Each row of a before or after table is a point. The points were changed in one or more steps. Then noise was added and the rows were shuffled. The steps act on columns, c1 being the first. What was done? A step turns or swaps two columns, mirrors them in a line or flattens them onto one, adds a multiple of one to another, or multiplies or shifts one. Angles are multiples of 10 degrees, from the lower column toward the higher: turns from -170 to 170, lines from 10 to 170 but not 90. Use the fewest steps. Two steps may share a column if one is a turn and the other turns, adds or multiplies; they go together, in the order done. Otherwise the lowest column goes first.
(in the rows, 128 means zero)

Before (9 x 3):
[[131 164 116]
 [ 91 102 136]
 [ 92  73 134]
 [142 100 119]
 [117 111 163]
 [151 190 140]
 [126 146 104]
 [107 169  90]
 [151 168 119]]
After, 9 rows:
[[162 119 125]
 [ 91 116 129]
 [105 164 127]
 [170 142 128]
 [185 101 124]
 [ 79 169 129]
 [167  99 127]
 [107 139 128]
 [145 128 130]]
Steps: turn c1 and c2 by -100 degrees; multiply c3 by 0

Before (13 x 6):
[[149 131 104 120 114 100]
 [111 124 167 123  98  92]
 [150 181 115  90  67 162]
 [120  88 115 101 139 111]
 [178 128 143 123 131  97]
 [ 98 150 139 123 126 108]
 [131 161 107 161 115 136]
 [135 170 133  85 169 102]
 [165 189 160 139 126  88]
 [121 116 149 123 122  83]
 [140 135 126 132 118 140]
 [111 135 102 120 130 141]
 [114 117 177 139 137 103]]
After:
[[112 123 141 180 137  90]
 [141 129 131 127 114 148]
 [117  93 102 114 150 101]
 [166 190 141 162 103  59]
 [113 134 120 104 127 152]
 [147 131 120 105 112  81]
 [ 93 151 124 139 116  93]
 [110 113 124 167  98  69]
 [175 131 121 142 132  78]
 [152 156  93 115  58 185]
 [134 156 165 109 105 141]
 [121 115 125 150 127  63]
 [132 181  85 133 151  88]]
Steps: turn c2 and c5 by -20 degrees; swap c3 and c4; multiply c6 by 1.6

Before, 13 rows:
[[101 136 118 124 123 157 141 145 135]
 [147 156 124 121 140 110 139 143 120]
 [114 166 148 118  28 103 140 127 135]
 [141 166 127 161 150 112 123 144 133]
 [105 110 129 132 118 127 131 139 132]
 [135 114 153 125 127 142 144 145 125]
 [120 124 118 115 135 148 121 110 120]
 [143 121 171 113 148 150 138 110 151]
 [123 134 122 114 152 134 140 127 151]
 [138 115 121 142 138 139 126 115 129]
 [128 136 150 129 155 151 145 102 119]
 [145 129 131 134 154 151  98 136 124]
 [142 125 115 144  73 144 138 148 136]]
After, 13 rows:
[[106 104 125 121  85 131 128 129 124]
 [ 98 119 120 122  80 148 113 108 148]
 [124 134 123 126 147 151 104 123 119]
 [138 130 122 120 151 134 141 149 136]
 [135 107 152 119 138 126 112 129 145]
 [145 109 114 109  97 147 138 112 141]
 [119 161 147 125   6 119 105 110 104]
 [124 135 119 142 122 133 120 147 148]
 [152 139 120 126 171 110 112  97 113]
 [125 153 150 112 159 134 113 143 151]
 [146 147 124 109 171 124 167  89 109]
 [148 135 174 134 173 155 104 148 137]
 [147 123 134 146 179 137 155 123 148]]
Steps: add 1.5 times c1 to c5; mirror c2 and c8 in the line at 160 degrees; turn c4 and c7 by 130 degrees; multiply c7 by 1.3; mirror c6 and c9 in the line at 30 degrees

Before, 12 rows:
[[ 98 119 167  96 121 101 155  97 137  99 169 125]
 [103  88 106 156 125 137 152 135 138 156 171 115]
 [134 151 117 138 111 106 118 142  82 163 162  89]
 [112  94 102 112 150  84 112 129 147 105 129  75]
 [144 136 114 107 105 153 117 163 142 142 161 153]
 [173 130 108  85 157 119 127 116 147 130 138 139]
 [161  95 164 125 166 157 152 108 142 152 130  75]
 [144 130 141 121 127 123 142 106 113  95 161 133]
 [102 118 113 134 164 111 129 139 134 137 128 107]
 [100 113 139 132 102 102 151 105  80 137 134 144]
 [146 108 148 103 150 116  94 101 125 102 196 114]
 [153 140 102 109 141 155 131 106  78 157 126 100]]
After:
[[165 133 106 169 156 148 118 160 150 117 138 119]
 [155  93 162 109 169 153 177 147 143 165 178 186]
 [122  95 100 171 153 100  94 117 147 198  99 156]
 [156 112 149 153 153 130   5 128 127 158 114 123]
 [140 116 167 171 117 130 162  85 136 151 216 111]
 [159 140  99 122 138 162 136 136  79 132 134 177]
 [107 138 112 125 110 160  78 164 140  96 134 124]
 [111 120 114 139 159 107 123 107 136 143 132 154]
 [158 129 137 135 126 132 132 128 115 146 178  98]
 [139 109 142 146 106 102 183  97  84 105 179 122]
 [105  86 103 102 127 119 157 113 135 119 212 161]
 [118 152 119 134 109 105  85 140  80 148 137 189]]
Steps: turn c1 and c8 by 60 degrees; mirror c4 and c6 in the line at 110 degrees; multiply c7 by 3; turn c7 and c11 by 40 degrees; multiply c12 by 1.3; turn c10 and c12 by 130 degrees

Before:
[[136 140 125 103  84 140 136  99 160 146 188  98  58 103  87 119 108 146]
 [137 185 139 147 169 131 139 125  86 140 122 115 115 145 124 130 137 125]
 [177 133 169 136 116 153 124  70 108 108 143 110 138 111 109 148 142 151]
 [172 102 124 120 128 102  97 140 124 138 123 143 117  74 128 113 139 150]
 [177 191  70 142 146 110 140 119 117  92  96 157 109  84  81 100 141 166]
 [136 110 131  95 110 119 148  94 131 117 162 111  91 122  96 115 103  98]
 [134 144  89 112 116 151 132 138  96 136 157 151 141  81  92 101 145 116]
 [174 114 133 157 132 132 118  85 113 156 129  90 109 133 131 114 137 144]
 [156 146 119 138 133 126 153 112 108 137 102 133 127  84   9 155 135 114]
 [152 175 144 152 103 146 116 105 130 140 112 130 101  84 121 121 140 127]
 [171 153 130  89 131 145 186 104 137  92 100 132 113 153 145 112 146 153]
 [ 99 113 119 138 120 105 134 136 124 141 149 110  88 142 106  90 143 130]]
After, 12 rows:
[[146 142 126 103  83 145 159 119 159 156 189  99 222 106  88 178 144 144]
 [173 112 134 159 138 131 163  93 112 169 127  87 140 134 130 150 134 147]
 [186 102 123 119 136 105 101 105 124 143 124 145 126  78 129 145 134 152]
 [148 148  88 110 128 154 122 154  97 138 156 152  71  85  95 143 143 117]
 [135 186 140 147 164 135 133 129  89 141 121 118 149 146 121 136 113 128]
 [189 190  71 140 150 110 144 161 113  70  92 160 127  90  84 160 123 169]
 [169 145 125 139 136 129 152 151 104 141 102 135 165  87   7 109 129 115]
 [162 155 133  88 141 144 178 166 139  74 103 136 128 152 146 153 141 153]
 [183 130 170 137 128 156 175  78 107  96 143 109 139 108 107 111 144 150]
 [138 110 135  91 104 119 163 124 133 114 164 111 167 121  99 157 119  98]
 [164 175 146 150 119 147 143 100 132 146 112 130 159  84 120 156 152 127]
 [ 93 114 119 139 134 106 126 140 123 148 148 112 143 136 105 184 142 131]]
Steps: add -0.3 times c14 to c1; turn c7 and c8 by 60 degrees; add -0.5 times c3 to c8; turn c5 and c17 by -40 degrees; multiply c10 by 1.6; turn c13 and c16 by -140 degrees; multiply c13 by 2

Before (8 x 24):
[[136  98 145  85 139 156 130 146 115 170 129 138 131 137 138 183 123 171
  128 129 111 111 113 107]
 [118 132  98 128 148 115  81 115 124 106 182 100 148 126  89 131 123 136
  107  95 151 166 158 124]
 [144 171 131 154 140 115 185 167 108 127 123 144  87 136 128 111 157  87
  130 169 125  77 144 139]
 [125 119 110  95 126 164  99 142 125 160 132 110 130 125 150 152  77 165
   83 132 126 132 132 104]
 [131 166 109 125 147  97 155 157 105 116 116 158  88 109 147 105 146  94
  152 162  92 117 148 154]
 [127  87 103 128 151 115 110 131 105 129 143 113 135 131 124 166  97 127
  102 110 129 146 149 120]
 [124  77 128  89 120 151 139 161 127 161 125 138 162 132 123 154 114 126
  131 140  96 114 118  97]
 [107 133  88 140 145 113 129 130 104  93 162  99 122 132  86 136 127 142
  114 145 130 167 167 135]]
After (8 x 24):
[[130 166  67 121 145  48 151 153 106 115 108 155  84 109 150 103 140 177
  150 160  97 116 149  98]
 [108 132   4 137 137  93 126 127 102  95 112  98 125 133  82 135 128 117
  115 142 155 167 168 114]
 [137  99 178  84 137 205 128 148 114 171 112 138 131 136 138 185 125  76
  125 132 123 110 116 142]
 [125 117  74  96 130 219  97 143 125 160 126 109 129 130 153 148  78  78
   86 130 131 136 133 152]
 [119 132  34 129 145  97  83 117 128 109 119 102 149 123  93 130 123 114
  108 100 191 167 156 133]
 [143 172 141 155 136  94 186 171 112 128 129 143  87 136 131 111 158 168
  129 174 122  75 139 126]
 [127  79 124  88 118 191 138 163 124 161 102 135 162 128 120 155 117 112
  131 139 108 114 120 177]
 [128  90  48 127 150 103 109 130 104 130 123 116 138 134 129 167  99 128
  101 111 137 142 149 141]]
Steps: multiply c3 by 3; multiply c6 by 2.5; mirror c11 and c21 in the line at 60 degrees; multiply c24 by 1.6; turn c18 and c24 by -160 degrees
